Each row of a before or after table is a point. One or more steps were done to the points. Then noise was added and the rows were shuffled. The steps act on columns, c1 being the first. Name the steps. A step turns or swaps two columns, mirrors them in a line or flattens them onto one, adds a multiple of one to another, or multiplies or shifts one. Angles are multiples of 10 degrees, from the lower column toward the higher: turns from -170 to 170, lines from 10 to 170 but not 90. Use the fewest steps. Two steps may share a column if one is a turn and the other turns, adds or multiplies; they go together, in the order done. Otherwise the lowest column goes first.

Before (9 x 2):
-0.08, -0.22
-0.43, +0.20
+0.00, +0.04
+0.27, +0.34
-0.34, -0.13
+0.14, -0.27
-0.47, +0.13
+0.09, +0.28
+0.11, -0.27
After (9 x 2):
+0.16, -0.36
+0.50, +0.08
+0.58, +0.69
+0.62, -0.68
+0.41, -0.54
+0.07, +0.48
+0.58, -0.65
+0.79, +0.84
+0.03, +0.31
Steps: shift c1 by +0.50; multiply c2 by 2.5

Before (8 x 6):
-0.31, +0.58, +0.44, +0.03, -0.28, +0.08
+0.59, -0.29, -0.11, -0.20, +0.00, +0.23
+0.79, -0.07, +0.08, -0.06, +0.58, -0.20
-0.01, +0.52, -0.47, -0.29, +0.40, -0.21
-0.16, -0.26, +0.05, -0.21, -0.04, -0.56
+0.81, -0.14, +0.15, +0.27, +0.01, -1.02
-0.04, -0.26, +0.06, -0.73, +0.05, -0.23
-0.27, -0.45, +0.15, -0.04, -0.05, -0.67
After (8 x 6):
+0.08, -0.07, -0.14, -0.15, -0.04, -0.78
+0.40, +0.44, +0.55, +0.12, +0.24, +0.00
-0.05, +0.02, -0.05, -0.12, -0.42, -0.23
-0.57, -0.20, -0.25, +0.30, +0.12, -0.13
+0.26, -0.19, -0.12, -0.64, +0.11, -0.12
-0.88, +0.00, -0.01, -0.26, -0.44, -0.07
+0.21, -0.12, -0.11, -0.50, -0.05, -0.27
-0.76, +0.00, +0.00, -1.08, +0.21, +0.06
Steps: turn c1 and c5 by 170 degrees; flatten c2 and c3 onto the line at 50 degrees; mirror c4 and c6 in the line at 50 degrees

Before (10 x 11):
-0.32, -0.05, +0.03, -0.40, -0.17, -0.40, +0.64, +0.16, -0.46, +0.21, -0.22
+0.33, +0.33, +0.44, -0.23, +0.00, +0.06, -0.14, +0.25, +0.43, -0.31, +0.39
-0.06, +0.34, +0.18, -0.49, -0.42, +0.35, +0.69, +0.52, +0.35, +0.57, +0.59
-0.58, -0.22, -0.01, +0.33, -0.24, -0.18, -0.24, +0.18, -0.22, -0.12, -0.30
+0.31, +0.04, +0.41, -0.39, -0.11, -0.26, +0.26, +0.12, +0.26, +0.62, +0.44
-0.03, +0.10, -0.36, -0.15, +0.23, -0.24, -0.10, +0.02, -0.17, +0.22, -0.08
+0.39, -0.05, -0.16, +0.43, +0.66, +0.40, +0.25, +0.75, -0.17, +0.55, +0.02
-0.29, -0.43, -0.37, +0.43, -0.25, -0.55, +0.68, -0.13, -0.20, +0.03, +0.57
+0.28, -0.51, +0.12, -0.22, -0.23, +0.26, +0.15, +0.18, -0.01, -0.10, +0.30
-0.37, -0.58, -0.19, +0.35, +0.64, +0.19, +0.09, +0.52, +0.31, -0.22, -0.07
After (10 x 11):
-0.03, +0.08, -0.34, +0.16, +0.47, -0.22, +0.04, +0.21, -0.08, -0.26, -0.09
+0.35, +0.32, +0.43, +0.26, +0.00, +0.04, +0.05, +0.46, +0.03, +0.53, +0.37
-0.28, -0.44, -0.38, -0.65, -0.52, -0.56, -0.52, +0.06, +0.06, -0.15, +0.58
-0.05, +0.35, +0.16, +0.23, -0.85, +0.34, -0.81, +0.71, -0.49, +0.02, +0.58
+0.40, -0.05, -0.15, -0.49, +1.31, +0.39, -0.08, +0.94, -0.30, -0.42, +0.01
+0.30, -0.51, +0.12, +0.16, -0.45, +0.25, -0.20, +0.39, +0.05, +0.03, +0.29
-0.36, -0.58, -0.21, -0.38, +1.28, +0.18, +0.03, +0.73, +0.02, +0.36, -0.08
-0.31, -0.07, +0.01, +0.16, -0.35, -0.41, -0.73, +0.35, +0.04, -0.51, -0.22
+0.31, +0.03, +0.40, +0.28, -0.23, -0.27, -0.38, +0.33, -0.49, -0.10, +0.44
-0.57, -0.23, -0.01, -0.24, -0.50, -0.17, +0.32, +0.38, +0.13, -0.14, -0.28
Steps: turn c4 and c7 by 160 degrees; multiply c5 by 2; shift c8 by +0.20; turn c9 and c10 by 120 degrees; multiply c9 by 0.7
